Each row of a before or after table is a point. The points were changed in one or more steps. Then noise was added and the rows were shuffled. The steps act on columns, c1 being the first. What was done? A step turns or swaps two columns, mirrors them in a line or flattens them onto one, adds a multiple of one to another, or multiplies or shifts one. Angles are multiples of 10 degrees, from the lower column toward the higher: turns from -170 to 170, lines from 10 to 170 but not 90. Use the fewest steps. Two steps may share a column if one is a turn and the other turns, adds or multiplies; they go together, in the order done. Otherwise the lowest column goes first.

Before, 9 rows:
[[-3.9  5.0  0.1]
 [ 3.3  4.7 -3.1]
 [-0.4 -2.9  5.2]
 [-4.2  0.5 -4.0]
 [ 2.5 -2.5 -1.0]
 [-0.5  7.3 -2.8]
 [ 1.1 -2.2 13.4]
 [-1.9 -0.6 -3.1]
 [ 3.8 -0.5  1.6]]
After:
[[  1.8   5.2  -1.8]
 [  0.4  -2.3  -2.9]
 [  5.5   2.5   5.1]
 [  1.0   4.6   4.1]
 [-11.5  -5.0   5.0]
 [ -0.2  -4.4   0.2]
 [ -5.9  -1.4   0.2]
 [  1.7   2.4  -2.0]
 [  5.6  -1.2   2.6]]
Steps: turn c2 and c3 by 60 degrees; turn c1 and c2 by -70 degrees

Before (11 x 8):
[[ 7.7  6.7 -2.5 -5.7 -3.0 -2.3 -0.1 -0.4]
 [ 1.9  0.6 -2.9 -5.3  1.9 -1.5 -1.0 -5.6]
 [-1.9  2.1 -2.2 -1.8 -8.4  2.2  6.9  1.7]
 [ 4.5  2.6  1.2 -8.0 -1.7  2.8  4.5 -5.5]
 [-1.2  4.2 -1.4  1.1 -6.1  4.4  5.3  6.6]
 [-1.6  6.3  1.0 -3.5 -1.1  2.0  3.1  4.6]
 [-5.0  0.1 -2.3  5.3 -9.0 10.1 -6.8 -1.6]
 [-2.3  0.0 -3.5  9.9 -4.5 16.4 -3.9  0.0]
 [ 3.1  1.3  3.7 -5.6 -3.6  1.8 -0.1 -0.5]
 [ 0.9  5.6  2.2  0.1 -3.2  0.8  1.5 -6.3]
 [ 5.6 -1.0  1.8  0.5  0.0 -0.3  0.1 -1.6]]
After:
[[ -2.1   0.0  -3.5   0.2  -4.5  -9.4 -14.1  10.0]
 [  1.2   5.7   2.3  -6.4  -3.3   1.3  -1.2   0.1]
 [ -1.0   4.0  -1.4   6.7  -6.0   3.4  -5.9   0.8]
 [ -4.7   0.0  -2.5  -1.8  -9.0  -9.8  -7.2   5.1]
 [  7.7   6.5  -2.7  -0.3  -3.1   0.7   2.5  -5.5]
 [ -1.9   2.1  -2.2   1.5  -8.2   5.7  -4.3  -1.6]
 [  4.6   2.7   1.2  -5.6  -1.7   3.2  -4.3  -7.8]
 [  5.5  -1.3   1.8  -1.6   0.4   0.4   0.4   0.4]
 [  3.3   1.4   3.5  -0.5  -3.4  -0.7  -1.5  -5.3]
 [ -1.5   6.4   1.1   4.6  -1.2   2.3  -2.9  -3.6]
 [  2.2   0.6  -3.0  -5.5   1.8  -0.3   1.8  -4.9]]
Steps: swap c4 and c8; turn c6 and c7 by -110 degrees

Before (13 x 12):
[[-1.8  6.7 -1.5 -4.9  7.1 -4.0  1.1 -8.7  0.3  5.6 -5.2 -7.5]
 [ 0.9  0.0  3.5 -4.7  4.1 -3.1  4.8 -0.7  0.3 -6.6  1.9 -2.8]
 [-3.2  3.4 -2.5 -3.7  3.4  0.0  0.3 -2.2 -5.9 -4.5  4.5 -0.7]
 [ 6.2  4.5  6.6 -0.1  1.1 -5.4  0.8 -0.7 -8.6  1.1 -1.0 -0.3]
 [ 1.5 -2.0 -0.9 -5.3  2.3 -5.0  2.9  5.0 -1.2  1.1 -1.4  2.3]
 [-5.1 -1.9 -5.2  2.3 -5.3 -0.9  0.5 -6.8 -1.4  0.3  1.2 -8.9]
 [ 3.3 -1.9 -9.4  1.4  8.9  1.0  5.1 -3.6  1.3 -3.3  7.8 -3.7]
 [ 6.9  0.4 -3.8 -4.7  1.8  8.2  4.8 -1.5  0.4 -7.7  2.8  1.7]
 [-5.3  5.2 -0.6 -3.8 -5.4  0.2  5.7 -0.4  1.9 10.6  0.4  4.6]
 [-3.3  9.7 -3.2  0.2  0.5 -6.8  1.4 -2.5  0.2 -4.7 -3.4  2.6]
 [-2.9 -1.3 -0.2 -2.1  3.5 -1.3 -1.8  5.1  9.5 -0.8 -1.2 -4.1]
 [-1.5 -1.8  2.2  1.4 -1.5  4.3  6.6  5.1  1.5  5.0 -5.7  2.2]
 [-3.6 -5.9  5.7  1.2 -1.6 -4.7 -5.1 -7.1 -4.8 -0.4 -1.3 -1.9]]
After:
[[-5.2  3.9 -5.2 -2.3 -5.1 -0.6  0.2 -1.3 -6.9  0.4  1.1 -8.6]
 [ 6.3 10.5  6.3  0.0  1.1 -5.2  0.9 -8.6 -0.6  1.0 -1.1 -0.5]
 [ 6.5  6.6 -4.0  4.8  1.9  8.4  5.0  0.3 -1.5 -7.9  2.6  1.8]
 [-3.5  9.3 -2.7  3.7  3.4  0.0  0.2 -5.9 -2.5 -4.5  4.5 -0.8]
 [-3.6 -0.1  5.5 -1.4 -1.6 -4.7 -5.1 -4.9 -6.9 -0.1 -1.0 -1.9]
 [ 1.1  5.9  3.7  4.8  3.9 -3.2  4.9  0.3 -0.8 -6.6  1.8 -3.0]
 [ 1.6  3.7 -1.1  5.6  2.3 -4.7  2.9 -1.0  5.1  1.0 -1.4  2.3]
 [-1.4  4.2  2.1 -1.3 -1.6  4.3  6.3  1.6  5.0  5.2 -5.6  2.3]
 [-1.7 12.6 -1.5  4.8  7.1 -3.9  1.1  0.3 -8.3  5.6 -5.4 -7.4]
 [-2.8  4.8 -0.2  2.2  3.6 -1.2 -1.7  9.3  5.0 -0.8 -1.2 -4.2]
 [-3.2 15.9 -3.2 -0.3  0.7 -6.7  1.3  0.1 -2.5 -4.9 -3.6  2.7]
 [ 3.4  4.2 -9.4 -1.2  8.7  0.8  5.4  1.4 -3.6 -3.2  7.4 -3.8]
 [-5.2 11.4 -0.7  4.0 -5.5  0.4  5.7  1.9 -0.4 10.6  0.2  4.5]]
Steps: shift c2 by 6.0; multiply c4 by -1; swap c8 and c9

Before (13 x 18):
[[  1.0  -3.9   0.3   7.6   3.2   2.2   6.6  -6.3  -4.0   2.7   2.1  -2.8
   -1.0   6.8  -1.7  -0.4   4.0  -1.2]
 [  2.2  -3.9  -4.0  -0.1  -0.4  -7.0  -3.0  -6.2  -6.3   4.3   1.1  -1.2
    0.1   4.7   0.3   0.3   8.9  -0.7]
 [ -2.7  -3.4  -6.9   4.4   0.3   1.8  -4.3  -0.9  -0.9  -4.8   3.9   0.6
    5.3   4.2   3.1  -5.5  -1.8   0.9]
 [ -2.2  -2.7  -2.0   4.8   4.7  -4.3   0.9  -0.4  -2.5   1.5   3.7   8.1
    5.9   3.2  -2.6  -2.8  -3.1   5.0]
 [ -4.6   7.1  -6.6  -0.4   1.1  -5.0  -1.8  -1.1   1.1  -4.3   1.4   2.5
   -3.2  -8.7  -2.0   0.8   0.0   1.0]
 [ -4.4   1.0  -5.1  -7.3  -0.2  -5.7  -2.7  -2.6  -0.2  -9.8  -2.9   9.1
   -6.5  -4.1  -4.7  -5.3   2.8  -3.3]
 [  1.5  -8.3   2.5   6.8  -0.8  -5.9  -1.3  -0.6  -3.7   3.0   3.8  -3.2
   -3.7   6.1   2.6   0.9  -0.4  -4.4]
 [  0.6  -5.3   2.9   1.1   1.5   2.6   4.4  -2.3  -8.5   2.4   7.4   0.8
    6.4  -0.1   4.1  -2.3  -2.3   3.0]
 [  3.1  -4.3  -1.5   6.3   0.7   0.8  -0.5  -7.3  -4.0   3.6   3.7   5.2
    7.6   1.4   1.2   0.5  -3.5  -5.6]
 [ -0.5   1.3  -7.8  -5.1   9.7  -4.3  -5.0  -0.8  -1.4 -11.4  -5.0   3.2
   -2.4  -9.6  -5.8  -1.9  -2.9   2.7]
 [  3.7   0.7  -2.8  -2.1   1.8  -6.6  -2.0  -0.9   5.2  -9.3   3.7   2.8
   -0.7 -10.0  -8.3  -3.3   4.9   0.0]
 [ -1.7   2.5   1.2  -4.4   1.3  -4.9  -6.0  -3.0   6.1  -8.3  -7.1   6.5
    0.1  -5.9  -0.9   0.3   4.6   2.1]
 [ -4.9  -9.8  -2.5   6.3  -2.9  -0.8   0.7   0.5  -7.8   2.8  -0.5  -1.8
    4.0   3.6  -2.5   2.3   4.3  -3.6]]
After:
[[  0.4  -5.5   3.1   0.3   1.5  -0.7   4.5  -2.1 -10.9   3.3   7.4   1.1
    6.4   0.4   3.7  -2.3  -2.3   3.4]
 [  2.2  -3.9  -1.2   1.5   0.7  -2.5  -0.3  -8.0  -5.1   2.7   3.9   5.5
    7.7   1.3   1.9   0.8  -3.8  -6.0]
 [ -2.9  -3.6  -7.1   0.2  -0.3   5.1  -4.6  -1.8  -1.2  -0.6   4.1  -0.1
    5.7   3.9   2.7  -5.4  -1.9   0.6]
 [ -3.4  -2.7  -2.1   0.1   4.5  -3.5   1.0  -1.3  -3.4  -2.8   4.2   7.5
    6.3   3.2  -2.8  -2.8  -3.4   4.9]
 [ -1.3   1.3  -7.6   0.1  10.0   7.4  -5.1   0.2  -1.8  -9.0  -5.2   3.1
   -2.9  -9.7  -5.7  -2.0  -3.0   2.7]
 [ -2.6   2.6   0.9   0.7   1.0   4.7  -6.1  -2.1   8.0  -8.7  -7.3   6.0
    0.2  -5.9  -1.1   0.5   4.8   1.8]
 [  2.3  -8.8   2.4   0.4  -0.4  -5.5  -1.2  -1.5  -5.1  -3.9   3.8  -3.2
   -3.9   6.3   2.7   0.9  -0.5  -4.3]
 [  2.7  -3.8  -4.1   1.0  -0.5  -7.1  -2.8  -6.2  -8.2  -3.8   1.0  -0.9
    0.5   4.8  -0.3   0.2   9.1  -1.1]
 [  3.0   0.8  -2.6   0.2   1.7   4.9  -2.2  -0.5   7.1 -10.3   3.5   3.5
   -0.4  -9.4  -8.5  -3.3   4.7   0.1]
 [ -6.1   0.6  -5.1   0.2  -0.1   6.0  -2.7  -1.5  -0.1  -9.6  -2.5   8.1
   -6.3  -4.2  -4.7  -5.2   2.7  -3.6]
 [ -5.2   7.3  -6.8   0.3   1.5   1.7  -2.1  -0.9   1.7  -6.9   1.0   1.7
   -2.9  -8.9  -1.6   1.2   0.0   0.6]
 [ -4.6  -9.4  -2.5  -0.2  -2.9  -2.9   0.7  -0.4 -10.3   0.5  -0.7  -2.7
    4.2   3.7  -2.5   2.4   4.7  -3.6]
 [  1.6  -3.8   0.4   1.3   3.3  -1.6   7.1  -7.5  -5.4   3.3   2.3  -2.3
   -0.9   6.8  -1.7  -0.5   3.7  -1.3]]
Steps: turn c1 and c12 by 10 degrees; flatten c4 and c8 onto the line at 100 degrees; turn c6 and c10 by 60 degrees; multiply c9 by 1.3

Before, 12 rows:
[[ -1.2  -8.8   0.9  -3.9   2.9   0.9   1.7   3.5  -0.1  -5.0  -2.4  -4.9
   -1.2   7.0   2.0   3.3   4.4   6.3  -5.4  -3.2  -3.9   6.1   1.9   0.8
   -0.9  -1.3  -1.4   5.2   3.6   4.3  -0.4   2.0]
 [  3.2  -0.2   4.0   5.9  -1.5   3.6   3.3   6.9  -3.0   5.0   3.7  -3.8
   -0.9  -0.7  -0.5   4.6  -7.6   2.3   3.8  -2.6   3.6   0.5  -9.2   6.1
    2.6   1.6   7.9   2.5   1.1  -4.9  -3.9  -4.3]
 [ -0.1  11.9  -5.0  -3.9   3.3   1.7  -6.7   0.1  -8.9  -2.8  -3.4   6.2
    7.3  -7.6  -2.9   2.0  -7.7  -3.9  -0.5  -3.2   7.9  -5.2  -3.1   4.3
   -0.7   1.3   0.0  -4.9   3.3   4.3   4.3  -0.6]
 [ -2.4   8.8   1.4  -5.2   2.3  -4.6  -5.9  -4.9 -11.6  -2.6   1.6   3.8
    9.6  -3.4   1.4  -5.2 -10.0   0.2  -3.5  -1.6   3.5  -7.1  -4.2   9.4
   -1.5  -1.6   4.2  -3.5   3.1   2.8  -1.7  -1.3]
 [  3.6  -0.2   1.1   3.4  -3.1   0.9   5.1   2.1  -2.4   1.0   0.7  -2.4
   -5.6  -3.7   3.5   1.8  -3.8   3.5   3.8   2.9   0.2  -0.3  -4.1   2.3
   -6.9   1.8   8.8  -2.4   5.0  -1.6  -4.6   1.0]
 [ -2.2  14.0  -1.4  -1.4  -1.2  -3.4  -9.8   2.4  -4.8  -0.5  -2.5   0.6
    5.8  -3.2  -4.1  -5.1  -5.9   1.5  -0.1  -3.8   4.1  -3.0  -6.3   5.3
   -3.0  -0.5   0.1  -1.7   2.7   3.9  -5.2   3.5]
 [ -2.2  -4.8   5.1   3.6  -2.8  -0.3  -3.1   3.9  -1.8   0.6   5.2  -3.3
   -2.2  -2.9   3.7   5.3  -2.6  -2.3   4.3  -2.0   4.7  -2.1  -6.6   5.3
   -3.4  -3.7   4.0  -2.7   1.6  -1.8  -2.4   3.8]
 [  3.6   1.9  10.7   2.3  -2.0  -2.0   3.8   2.5  -1.9   3.7  -0.5   0.6
   -3.2  -8.2  -2.7   4.1  -3.1   1.7   0.5  -1.5   6.0  -5.1  -4.4   1.9
    0.5  -2.7   6.4   0.9  -0.3  -4.7  -4.9   0.7]
 [  5.0  -5.1   1.7  -2.3   5.1   0.4   4.4  -1.1   3.6   0.0  -0.2  -4.2
    0.0   6.5   0.7   6.3   4.2   8.5   5.4  -2.9  -9.0   2.8  -4.1   4.0
   -1.2  -4.2  -1.3   3.3  -0.5   5.1   3.9   5.7]
 [ -0.4  -5.0   1.9  -6.4   2.7   1.2   8.1   2.7   5.1   0.5   3.5  -5.4
   -0.8   4.2   6.6   2.4   0.9   2.9   2.8   0.4  -6.6   7.9   0.8  -0.8
    0.9   0.1  -5.6   3.7  -4.4   2.5  -1.0   4.7]
 [ -5.1  11.4  -7.0  -2.4   2.4  -2.6  -6.9  -4.0  -8.6  -5.4   2.0   7.8
    5.1  -4.4  -5.6   1.6  -3.8  -5.4  -4.1  -0.1   0.7  -6.3  -6.9   6.1
    1.0   0.1   3.3  -0.3   1.3   4.2  -6.3   0.8]
 [ -1.0  -1.6   0.5  -4.1   7.0  -1.8   3.8   1.2   8.1  -2.7  -4.5  -4.9
    1.3   3.4   9.3   7.9   0.4   3.1  -4.1  -4.8  -6.6   6.1  -2.1   6.4
   -2.4  -0.4   0.8   4.3   0.4   4.2  -0.8   5.8]]
After, 12 rows:
[[  3.7   1.8   9.5   3.3  -1.9  -1.1   4.0   0.3   4.2   4.0  -0.7   0.8
   -3.1  -7.5  -3.1  -0.1  -2.7   2.0   0.4  -1.1   5.8  -5.0   0.3   1.4
    0.8  -0.8   6.2  -0.4  -0.6  -8.9  -4.8   5.6]
 [  5.6  -5.5   2.2  -3.0   5.4   1.0   4.3  -1.4   1.2  -0.9  -0.2  -3.9
    0.0   7.1   0.2   1.4   3.4   8.1   5.0  -3.2  -9.4   3.0   1.4   3.6
   -1.8   5.3  -1.7   2.5  -0.7   6.7   4.4   5.5]
 [ -0.8  -9.6   0.8  -4.1   3.2   1.1   1.7  -0.7   1.2  -4.7  -2.0  -4.6
   -0.7   6.3   2.1   2.7   4.6   5.8  -5.4  -3.0  -3.3   6.2   2.2   0.4
   -0.3   0.2  -1.2   3.0   3.7   5.4  -0.7   2.8]
 [  0.1  11.9  -5.0  -3.4   3.0   1.4  -6.2   3.1   6.1  -2.6  -4.3   6.2
    7.1  -7.2  -2.5   0.4  -7.8  -4.5  -1.0  -2.4   8.1  -4.3   0.2   3.6
   -0.7  -7.7   0.3  -3.6   3.1   4.0   4.3 -11.3]
 [  3.4  -0.3   1.8   3.1  -3.2   1.2   5.1   0.9   0.5   0.6   0.5  -2.5
   -6.7  -3.6   3.4  -0.6  -4.4   3.1   3.7   3.4   0.4  -0.1  -0.8   2.3
   -6.3  -3.6   9.2  -2.1   5.0  -7.8  -5.0   9.8]
 [ -2.9  14.4  -0.6  -1.2  -0.8  -3.7 -10.7   1.7   4.2  -0.4  -2.5   0.3
    5.6  -3.0  -4.3  -5.5  -5.7   1.0  -1.4  -3.6   3.6  -2.6  -4.8   4.8
   -3.1  -3.2   0.4  -1.9   3.1   2.8  -6.0  -5.2]
 [ -4.4  10.9  -7.5  -2.9   2.2  -2.3  -6.4  -1.1   6.7  -5.5   2.1   7.7
    5.5  -4.0  -5.3  -2.8  -3.8  -5.5  -4.6   0.6   0.8  -6.3  -2.6   6.4
    1.6  -7.0   3.5   0.9   1.8   2.7  -7.3  -6.5]
 [ -0.9  -1.3   1.4  -3.3   7.1  -1.4   4.0  -1.6  -6.6  -2.9  -3.6  -4.9
    0.7   3.5   8.7   4.1   0.6   3.2  -4.3  -5.3  -6.9   6.2   3.3   5.9
   -1.9   6.3   1.3   2.4   0.5   3.4  -0.8   3.5]
 [ -0.2  -5.8   2.1  -6.3   2.7   1.0   7.8  -0.9  -3.9   1.1   3.4  -4.9
   -0.7   3.6   7.2   1.5   0.8   3.0   2.2  -0.2  -6.6   8.1   2.3  -1.1
    1.5   4.3  -5.6   1.8  -5.1   6.8  -0.8   6.3]
 [ -1.9  -4.9   5.3   3.6  -4.0  -0.5  -3.2   1.5   4.9   0.2   5.1  -3.9
   -2.3  -2.7   3.4   0.2  -3.1  -2.0   4.1  -2.0   5.5  -1.7  -0.2   5.8
   -3.7   0.8   3.7  -3.5   1.0  -4.7  -2.9   7.1]
 [  3.4   0.1   4.0   6.3  -2.1   5.0   3.8   0.4   1.1   4.6   4.5  -4.0
    0.1  -0.7  -0.4  -1.4  -7.4   1.9   3.8  -2.2   3.7   0.7  -2.2   5.8
    2.3  -2.7   8.9  -0.7   0.8 -10.4  -3.9  -2.5]
 [ -2.3   8.9   1.8  -5.5   2.4  -4.7  -5.6  -0.4  10.6  -2.2   1.5   4.3
    9.4  -3.2   1.2  -4.7 -10.4  -0.5  -4.4  -2.3   3.3  -7.7  -4.8   9.0
   -1.6  -7.2   3.7  -0.3   2.9   0.4  -1.7 -15.3]]
Steps: flatten c8 and c28 onto the line at 120 degrees; turn c9 and c26 by 130 degrees; multiply c9 by 1.3; add -1.5 times c13 to c32; flatten c16 and c23 onto the line at 40 degrees; add -0.7 times c27 to c30
